Each point is reached from the start by the listed moves, each made 0, 1 or 2 times, or once backwards (-1), plus a little noise. Say if it took an odd or an even number of moves. Then give how often each move was made.
In the rows, 128 means zero.

Moves:
(1): [161 108 148 119 126]
(2): [143 174 140 128 127]
(3): [108 111 166 152 131]
Start: [132 128 138 152 123]
Points:
[195 200 183 146 119] => odd (1, 2, 0)
[139 119 246 191 127] => even (1, 1, 2)
[ 92 177 169 185 127] => odd (-1, 1, 1)

Moves:
(1): [155 130 124 126 137 124 131 119 133 130]
(2): [117 166 125 145 140 142 119 120 131 124]
(3): [130 134 163 123 128 129 141 121 140 150]
(4): [135 119 149 162 114 133 129 130 131 132]
(5): [124 122 124 130 158 127 124 128 130 137]
(6): [132 122 123 125 118 166 139 115 116 144]
(7): [129 124 127 124 131 122 164 136 135 120]
(8): [138 131 133 124 131 143 115 155 132 121]
(9): [127 118 120 129 126 137 117 120 156 124]
Start: [140 138 122 130 130 149 152 136 127 116]
Points:
[179  79 147  91 119 211 207 176 205 117] => odd (0, -1, 1, 0, 0, 1, 2, 2, 2)
[148 186 152 224  90 249 127 130 158 112] => even (0, 2, 0, 2, -1, 1, 0, 1, 1)
[190 141 107 213 123 178 201  90 124 116] => odd (2, 1, -1, 2, 0, 1, 1, -1, 0)
[161  82 172 140 106 142 200 138 174 130] => odd (0, -1, 1, 1, 0, 0, 1, 0, 1)
[100 136 178 223 138 138 131 103 210 133] => even (-1, 1, 1, 2, 1, -1, 0, -1, 2)

Moves:
(1): [157 123 117 115 129 120 137 132 140 135 121 119 124 136 129 125 129 123
 128 118]
(2): [143 152 137 134 116 117 123 127 121 121 142 138 123 129 131 127 129 132
 130 132]
(3): [130 133 152 119 125 115 139 129 126 111 124 124 136 120 128 127 139 136
 124 121]
(4): [127 129 130 140 127 129 128 129 137 132 123 122 128 128 128 125 132 126
 125 123]
(5): [135 131 128 124 149 135 135 125 128 125 131 136 129 117 135 135 125 130
 126 106]
(6): [136 134 136 126 124 148 134 123 129 125 136 120 136 128 124 124 128 123
 132 135]
(7): [124 140 127 133 127 123 152 132 122 127 133 137 132 136 128 126 126 131
 127 137]
(8): [123 125 141 127 128 135 123 151 138 126 135 124 123 132 128 125 123 125
 135 132]
(9): [121 135 127 117 133 125 129 122 149 126 120 120 123 124 140 118 122 121
 129 126]
(10): [124 133 149 132 127 119 138 118 106 151 134 135 123 131 130 138 120 120
 124 132]
(11): [134 110 119 130 123 122 128 130 131 126 154 132 134 126 137 114 127 123
 120 136]
(12): [129 112 134 134 109 141 129 118 146 120 129 144 123 140 134 123 121 127
 138 129]
(13): [142 132 134 120 124 128 117 139 142 123 120 132 157 120 150 130 124 132
 125 126]
(14): [132 132 145 127 137 123 119 131 135 124 138 124 143 149 126 120 139 118
 131 138]
(15): [121 127 132 130 122 135 133 129 119 122 125 131 116 142 149 129 144 128
 131 132]
(16): [129 122 124 131 128 126 133 126 133 124 139 123 129 125 128 139 126 121
 129 132]
(17): [127 127 126 118 118 124 129 130 137 143 139 133 128 130 108 125 156 117
 135 132]
(18): [125 128 135 127 128 126 129 124 127 138 134 127 124 133 129 136 139 149
 133 130]
Start: [130 118 134 108 118 138 120 120 136 120 136 111 118 120 124 138 129 122
 134 151]
Points:
[175  68 176  53  80 123 158 104 249  75 170  84 191 140 230 102 210  95
 131 162] => odd (1, -1, 2, 1, 0, 1, 0, -1, 2, 0, 2, 1, 2, 1, 2, 2, 1, 1)
[134 112 242 103 128 132 119 155 174 167 181 156 140 152 195 186 159 126
 156 135] => odd (0, 0, 0, 1, 2, -1, 0, 2, 0, 2, 0, 1, 2, 1, 1, 1, 1, 2)
[167  88 142  60 145 100 194 122 220 172 163 144 131 173 215  99 167 120
 129 124] => even (2, -1, 0, 1, 2, -1, 2, 0, 2, 1, 2, 1, 1, 1, 1, -1, 1, 2)
[103  96 240  93 154  93 166 135 138 160 229  51 127 120  99 127 146 114
 116 177] => odd (0, -1, 2, 1, 0, 1, 0, 2, 1, 2, 2, -1, -1, 1, -1, 1, 0, 2)
[212  94  81  53  35  95  85 205 240 127 209 124 115 133 188 104 171 112
 161 191] => even (2, 2, -1, -1, -1, -1, 0, 2, 1, -1, 2, 0, 2, -1, 1, 1, 2, 1)
[196 134 216  56 196 150 179 157 148 131 125  48 143  88 124 141 109 143
 119  77] => even (2, -1, 2, 1, 2, 2, 0, 2, 0, 1, 0, -1, 0, 0, -1, -1, -1, 1)
[134 136 137 119  95 149 121  22 133 136 153 157  25 120 179 157  74 160
 159 131] => odd (0, 2, -1, -1, 1, 0, -1, -1, 2, 1, 0, 2, -1, -1, 0, 0, -1, 2)
